Every row gives one point. The window is the flat piece filled in between its corners: a triangle in 3 columns, a solid with four corners in 4, and so on. A path goes straight from each point to the next, and from the last back to the first. List the points from which the path goes on through the window.

Window:
[[ 0.39  0.05 -0.30  0.09]
 [-0.45 -0.26 -0.13  0.15]
 [ 0.19  0.28 -0.23  0.18]
 [ 0.58  0.10  0.42  0.14]]
Path:
(1): [-0.05  0.02 -0.12  0.03]
(2): [ 0.00 -0.05 -0.17  0.45]
(3): [ 0.58 -0.03  0.26  0.54]
(4): [ 0.48  0.15  0.34 -0.06]
(5): [ 0.16  0.09 -0.27 -0.17]
(6): [ 0.27 -0.07 -0.40  0.40]
(7): [ 0.21 -0.19  0.23  0.28]
(8): [ 0.09 -0.04  0.33 -0.31]
Through the window after points: 1, 3

Window:
[[-0.41  0.23  0.01 -0.04]
 [ 0.28  0.01  0.17 -0.12]
 [ 0.52  0.24 -0.17 -0.12]
 [-0.59 -0.66 -0.31  0.29]]
Path:
(1): [-0.05 -0.01 -0.05 -0.42]
(2): [-0.40 -0.50 -0.28 -0.01]
(3): [-0.35 -0.32 -0.09  0.67]
(4): [0.24 0.23 0.00 0.24]
(5): [ 0.18  0.12 -0.26 -0.57]
(6): [-0.16 -0.21 -0.14 -0.27]
(7): [-0.06 -0.13  0.05  0.27]
(8): [0.10 0.11 0.21 0.32]
(9): [ 0.03  0.07 -0.12 -0.51]
(10): [-0.12 -0.01  0.01 -0.47]
(11): [-0.14  0.11  0.14  0.23]
(12): [0.07 0.12 0.17 0.23]
Through the window after points: 2, 4, 6, 8, 12

Window:
[[-0.01  0.00  0.02 -0.27  0.19 -0.02]
 [-0.35 -0.17 -0.21 -0.09 -0.46 -0.02]
 [-0.56  0.55 -0.82 -0.29  0.29  0.12]
 [-0.42 -0.25 -0.19  0.17 -0.04 -0.10]
 [ 0.51 -0.24 -0.25 -0.08 -0.35  0.05]
 [ 0.18  0.29  0.34  0.08  0.21  0.01]]
Path:
(1): [ 0.14 -0.32 -0.18 -0.04 -0.23  0.51]
(2): [-0.33 -0.25 -0.20 -0.08 -0.18  0.37]
(3): [-0.27 -0.04 -0.37 -0.18 -0.19 -0.48]
(4): [ 0.02 -0.05 -0.45 -0.24 -0.25 -0.43]
(5): [ 0.03 -0.26 -0.35 -0.11 -0.20  0.21]
(6): [-0.24  0.27 -0.47 -0.20  0.18  0.40]
(7): [-0.30  0.34 -0.55 -0.20  0.08 -0.30]
(8): [-0.04 -0.14 -0.23 -0.08 -0.37 -0.20]
(9): [-0.14 -0.15 -0.19 -0.09 -0.31  0.20]
(10): [-0.18  0.11 -0.11 -0.16  0.21  0.42]
(11): [-0.11  0.25 -0.31 -0.14  0.09 -0.29]
(12): [ 0.28 -0.03 -0.28 -0.12 -0.37 -0.43]
Through the window after points: 6, 8, 10, 12

Window:
[[-0.37 -0.22  0.58  0.28 -0.38  0.22  0.20 -0.22]
 [ 0.65 -0.03 -0.55  0.01 -0.34  0.12 -0.29 -0.05]
 [ 0.07 -0.29  0.76 -0.04 -0.14 -0.75 -0.22 -0.04]
 [-0.22  0.01  0.56 -0.18  0.01 -0.39 -0.44 -0.33]
 [ 0.31  0.15 -0.45 -0.44 -0.25  0.06  0.04  0.26]
 [ 0.58 -0.15  0.10 -0.54 -0.11  0.02 -0.55  0.25]
 [ 0.09  0.06 -0.03  0.28  0.20  0.67  0.73 -0.21]
 [ 0.36 -0.28 -0.82 -0.22  0.11  0.33 -0.15  0.36]]
Path:
(1): [ 0.11 -0.31 -0.03 -0.44 -0.08 -0.09  0.07 -0.14]
(2): [ 0.40 -0.22 -0.17 -0.26 -0.17  0.24  0.16 -0.43]
(3): [ 0.23  0.10 -0.14  0.30 -0.04  0.13 -0.08  0.32]
(4): [ 0.13  0.05  0.11  0.05 -0.12 -0.07 -0.35  0.03]
(5): [ 0.10 -0.31 -0.05 -0.43 -0.16 -0.03  0.14 -0.33]
(6): [ 0.04 -0.18  0.21 -0.30 -0.07 -0.01  0.09 -0.12]
(7): [ 0.14  0.10  0.08 -0.02 -0.13 -0.01 -0.36  0.23]
(8): [ 0.38  0.45 -0.05  0.07  0.00  0.12 -0.11  0.51]
(9): [ 0.15 -0.14 -0.36 -0.51 -0.31  0.00  0.05 -0.02]
(10): [ 0.21 -0.33 -0.16 -0.52 -0.30  0.08  0.15 -0.38]
(11): [-0.03  0.30  0.00  0.37 -0.07  0.01 -0.18  0.37]
(12): [-0.19  0.29  0.34  0.27 -0.11  0.10 -0.08  0.39]
(13): [ 0.01 -0.30  0.12 -0.20 -0.32  0.06  0.09 -0.33]
(14): [ 0.24 -0.39  0.03 -0.49 -0.12 -0.03  0.04 -0.26]
(15): [-0.02  0.03  0.22 -0.05  0.04 -0.04 -0.32  0.20]
(16): [ 0.12  0.08 -0.08 -0.02 -0.01  0.06 -0.24  0.27]
Through the window after points: 2, 4, 8, 12

Window, 9 rows:
[[ 0.07  0.32 -0.46  0.25  0.06 -0.45 -0.11 -0.24  0.16]
 [-0.42  0.64 -0.08 -0.43 -0.54  0.07  0.32  0.04  0.13]
 [-0.13  0.35 -0.36  0.18  0.11  0.18  0.02 -0.23  0.28]
 [-0.42 -0.25  0.47 -0.38 -0.02  0.19  0.29  0.28  0.22]
 [ 0.13 -0.07 -0.03  0.19 -0.38 -0.01  0.11  0.27  0.34]
 [ 0.00 -0.15 -0.04 -0.51  0.09  0.06 -0.09 -1.07 -0.02]
 [-0.52 -0.22  0.38  0.20 -0.19  0.17  0.14  0.05  0.19]
 [-0.10  0.37 -0.11 -0.18 -0.24 -0.22 -0.39  0.12  0.55]
 [ 0.24  0.29  0.16  0.71  0.31 -0.14 -0.16 -0.12  0.33]]
Path:
(1): [-0.12  0.01 -0.05 -0.20 -0.24  0.09 -0.19  0.09 -0.19]
(2): [-0.29  0.43 -0.19 -0.16 -0.20  0.16 -0.14  0.08 -0.26]
(3): [-0.28  0.37  0.01 -0.19 -0.41 -0.14  0.39 -0.11  0.48]
(4): [-0.26  0.24 -0.02 -0.06 -0.25 -0.37  0.49 -0.35  0.62]
(5): [-0.13  0.41 -0.13 -0.21 -0.28  0.09 -0.29  0.19  0.09]
(6): [-0.19  0.03 -0.07 -0.43  0.01  0.17 -0.34 -0.38 -0.27]
(7): [ 0.09 -0.08  0.04  0.04 -0.04 -0.09  0.38 -0.61  0.61]
(8): [-0.07  0.20 -0.09  0.18  0.04  0.01  0.11 -0.31  0.47]
(9): [-0.02  0.20 -0.07  0.18  0.06  0.01 -0.14 -0.07  0.09]
(10): [-0.23 -0.05  0.25 -0.22 -0.10  0.12  0.08  0.21  0.03]
(11): [-0.41 -0.14  0.27 -0.18 -0.03  0.02  0.39  0.03  0.84]
(12): [-0.15  0.24 -0.10 -0.22 -0.21 -0.36  0.22 -0.16  0.71]
(13): [-0.06  0.20  0.01 -0.07 -0.10  0.07 -0.54  0.05  0.13]
(14): [-0.30  0.01  0.12  0.01 -0.05  0.26 -0.09  0.04 -0.01]
(15): [-0.23  0.11  0.03  0.28 -0.08 -0.09  0.20 -0.17  0.53]
(16): [-0.35  0.13 -0.16 -0.18 -0.09 -0.21  0.36 -0.28  0.69]
Through the window after points: 2, 4, 6, 8, 10, 12, 14

Window:
[[ 0.15 -0.51  0.23 -0.03  0.11 -0.05 -0.10  0.61 -0.21]
 [-0.33  0.08 -0.25  0.35  0.16  0.31 -0.45 -0.04 -0.50]
 [ 0.27  0.52  0.12 -0.09 -0.62 -0.33 -0.29  0.28  0.05]
 [ 0.08 -0.49 -0.67 -0.53 -0.19  0.26 -0.16 -0.06  0.26]
 [-0.42  0.57 -0.01 -0.21  0.18 -0.01 -0.14 -0.07 -0.50]
 [ 0.26 -0.20  0.32  0.10  0.32 -0.17 -0.26 -0.10 -0.09]
 [ 0.18 -0.17 -0.01  0.08 -0.11  0.59  0.02 -0.36  0.79]
 [-0.04 -0.31 -0.05  0.06 -0.05 -0.21  0.20  0.07 -0.22]
 [-0.44  0.25  0.67  0.41 -0.37  0.05 -0.61 -0.10 -0.27]]
Path:
(1): [ 0.14  0.07  0.05  0.19 -0.20  0.30 -0.23  0.03 -0.34]
(2): [ 0.16 -0.01 -0.02 -0.12 -0.21  0.15 -0.27  0.04 -0.32]
(3): [-0.74 -0.12 -0.30  0.16  0.04 -0.08  0.05  0.18  0.30]
(4): [-0.11  0.07 -0.13 -0.03  0.14 -0.11 -0.27  0.14 -0.06]
(5): [ 0.13  0.07  0.25 -0.25 -0.36  0.20 -0.01 -0.30 -0.30]
(6): [-0.09  0.07  0.04  0.31 -0.07  0.25 -0.40 -0.18 -0.45]
(7): [-0.42  0.01 -0.09  0.10  0.20 -0.02 -0.33  0.25 -0.05]
(8): [-0.16  0.04  0.02 -0.03  0.05 -0.26 -0.44  0.04  0.23]
(9): [ 0.33 -0.01  0.36 -0.17  0.05  0.18  0.33 -0.11 -0.60]
(10): [ 0.09 -0.29  0.64  0.06 -0.53  0.33 -0.02  0.13 -0.30]
(11): [-0.28  0.08  0.15  0.23  0.12 -0.18 -0.52  0.17 -0.13]
(12): [-0.22  0.17 -0.13 -0.03 -0.01 -0.23 -0.34  0.09  0.15]
Through the window after points: 4, 6, 10, 12
